Rows are points. The window is the flat piece filled in between its corners: a triangle in 3 columns, a solid with four corners in 4, and so on. A path goes straight from each point to the next, and from the last back to the first. List the points from which the path goes on through the window.
In the rows, 128 means zero.

Window (3 x 3):
[[128  69 180]
 [ 64 158 130]
 [ 95  86 118]]
Path:
(1): [ 41 106 122]
(2): [ 42  98 134]
(3): [109 103 127]
(4): [141 109 177]
(5): [104  73 200]
(6): [ 46 129 191]
(7): [ 87 136 107]
(8): [100 150 145]
(9): [ 77  97 177]
(10): [ 91  94 182]
(11): [131 113 157]
(12): [ 80 145 107]
Through the window after points: 2, 6

Window, 4 rows:
[[108 132  77  93]
 [ 82 173 121  92]
 [ 91 108 138 158]
 [157 112 153 249]]
Path:
(1): [111 136  76 221]
(2): [153  92 153 166]
(3): [121 119 111 118]
(4): [ 84 185  67 141]
(5): [ 61 109  52 140]
(6): [119 142 176  88]
(7): [ 94 151 133  83]
(8): [ 76 189 105 129]
(9): [ 51 124 112 125]
(10): [126 129 147 106]
(11): [137 123 145 172]
(12): [ 95 129 104 200]
Through the window after points: 3, 7, 11

Window (6 x 6):
[[ 83 101 155  65 160 193]
 [145 144  91 151 130 158]
 [130 148 138 158  66 129]
 [140 209 148  82 161  37]
 [ 99 176 138 237  71 147]
 [167  73 198 146 207 143]]
Path:
(1): [171 159 153 141 107 215]
(2): [143 171 159 109 148 187]
(3): [ 44 114 115 109  94  97]
(4): [ 98 113 133 126 105 135]
(5): [142 163 159 134 105 165]
(6): [151 216 182 130 143 168]
(7): [141 143 128  87 166  68]
(8): [112  82 142 176 152 162]
Through the window after points: 4

Window (8 x 8):
[[126 149 153 121  89 107  88 178]
 [ 67  32 157  69 169 197 197  62]
 [117 102 168  82 216 202 148 121]
 [ 75 166 101 157 152  75  82 117]
 [109 155  92 105 121 178 136 124]
 [145  75 143  95 166 184 116  55]
 [102 213  93  73 114  19 106 116]
 [126 146  57 108 130  60  66 190]]
Path:
(1): [ 86 138  85  80 137  88  48 110]
(2): [ 89 131 138  29 141 159 102  90]
(3): [131  92 116 149 154 133 160  94]
(4): [150 125 100  97 140 116 164  89]
(5): [ 39 140 127  68 162 134  99 104]
(6): [105 141 102 110 132  96  61 116]
(7): [100 156  98 130 156  86 131 140]
(8): [151 158 130 155 104  92 192 162]
Through the window after points: 2, 6

Window, 9 rows:
[[ 90   7  50 127 131 158  89  86 169]
 [165 160 106 188  89  73 173 101 164]
 [ 55  86 202 172 165 109  70 178 133]
 [129 217  46 197  89 180 137  66 102]
 [126  96 183 160  62 230 143 138 102]
 [175 118 108 112 126  97  79 158 189]
 [ 85 123  69  86 123 103 100  86  96]
 [151 177 122  67 187  86 154 127 164]
 [ 15 141 156 162  93 120 187 163 161]]
Path:
(1): [125 153 122 113 130 142  82  82 157]
(2): [154  95  80 147 118 122 166 133 122]
(3): [172  90  68 167 109  99 105 207  96]
(4): [107 122 117 118 132 170 111  15 190]
(5): [125 131 149 141 128 117  78 134 177]
(6): [134  75  78 122 120 118 153 193 108]
(7): [124 128 104 146 142 121 145 159 133]
(8): [115 128 189 121  79 167 119  62 152]
(9): [100 102 174 162  78 118  95  93 181]
(10): [116 118  90 160 117 186 142 152  87]
(11): [169 143  46 174 148  78 159 146  78]
(12): [111 164 106 141  75 161 133  81 164]
Through the window after points: 5, 7

Window, 11 rows:
[[119 122  94  91 101 126 128 162 126 127 192]
 [194 149  73  93 147 135  77 141 122 181 133]
 [148 139 191 182 161  79 150 126 105 152  80]
 [133 105 113 134   7 126 132  81  99  72 137]
 [ 93  66 109  83 102 124  58 137 137  92 165]
 [ 93  93 105 112  93 128 118 114  49  93 140]
 [145 139 131  47 130 147 118 157 128 150  94]
 [ 82 148  88 105  87 102  96 118 117  82 133]
 [161 133 184 121 216  62 173  78 116 134  97]
 [168 115 144 152 192  85 167 139 115  88  78]
 [194 190 162 156 161 174 134 103 111 131 113]]
Path:
(1): [ 99 118 132 183 193 142 169 113 125 197 119]
(2): [152 132 107 123 130 132 140 104 130 130 126]
(3): [123 153 137  93 121  89  97 167  52 125 125]
(4): [199 185 186  96 143  90  78 135  90  99  91]
(5): [119  96 113 133 156 112 152 100 127 144 118]
(6): [103 130 102 129  96 122 133 130 131 140 112]
(7): [150 146 137  83 119 103  69 103  84  68 178]
(8): [193 134 144 105 108  71  55 149 102 109 109]
(9): [105 103  84 109 151 135 167 120 128 133 130]
(10): [120 139  97 161 142 176 117 100 154 126  89]
(11): [140 131 147 101  96  94 117 119  88 114 146]
(12): [206 148 169  75 158  57 130 100 106  65  99]
Through the window after points: 12

Window, 12 rows:
[[166  27 206 103 188 119  98  86  91 161 242  82]
 [107 153  60  86 136 185 101 136  48 100 179 160]
 [108 114  95 128 186 134 164 186 121 163  91 176]
 [140 135 108  90 144 132 110 139  63 212 114 136]
 [153 121 111 169 183 102  89 115 101 155 123 130]
 [192 144 158 124 132 166  84 129 148 150 144 111]
 [119 125 141 141 129 153  70 152  85 164 133 168]
 [ 66 214 113 149  71 135 186 175 216 161 216 109]
 [ 43 212 106 108 148 138  91 138 120  73 106 127]
 [140  66 138 167 161 159 105 121  92 140 102  82]
 [100 147 144 141 166 131 144  77 100 138  98 163]
 [135 140 112 123  94 126 111 170  79  65 129 126]]
Path:
(1): [110 107 122 114 138 136 101 123 130 140 144 124]
(2): [136 153 156 160 150 170 161 166  55 146 127 122]
(3): [122 146 151 144 186 167 130 140  74 151 148 118]
(4): [116 113  59 108 122  96  77 123 158 151 109 174]
(5): [127  68  71 150 122 121  96 154 157 161 124 167]
(6): [122 203 162  78 175 163 130 106   7 160 126  99]
(7): [134 154 125 157 159 150 118 139  94 140 197 127]
(8): [101 100 107  71 122 154 103 126  94 130 134 139]
Through the window after points: 5, 7
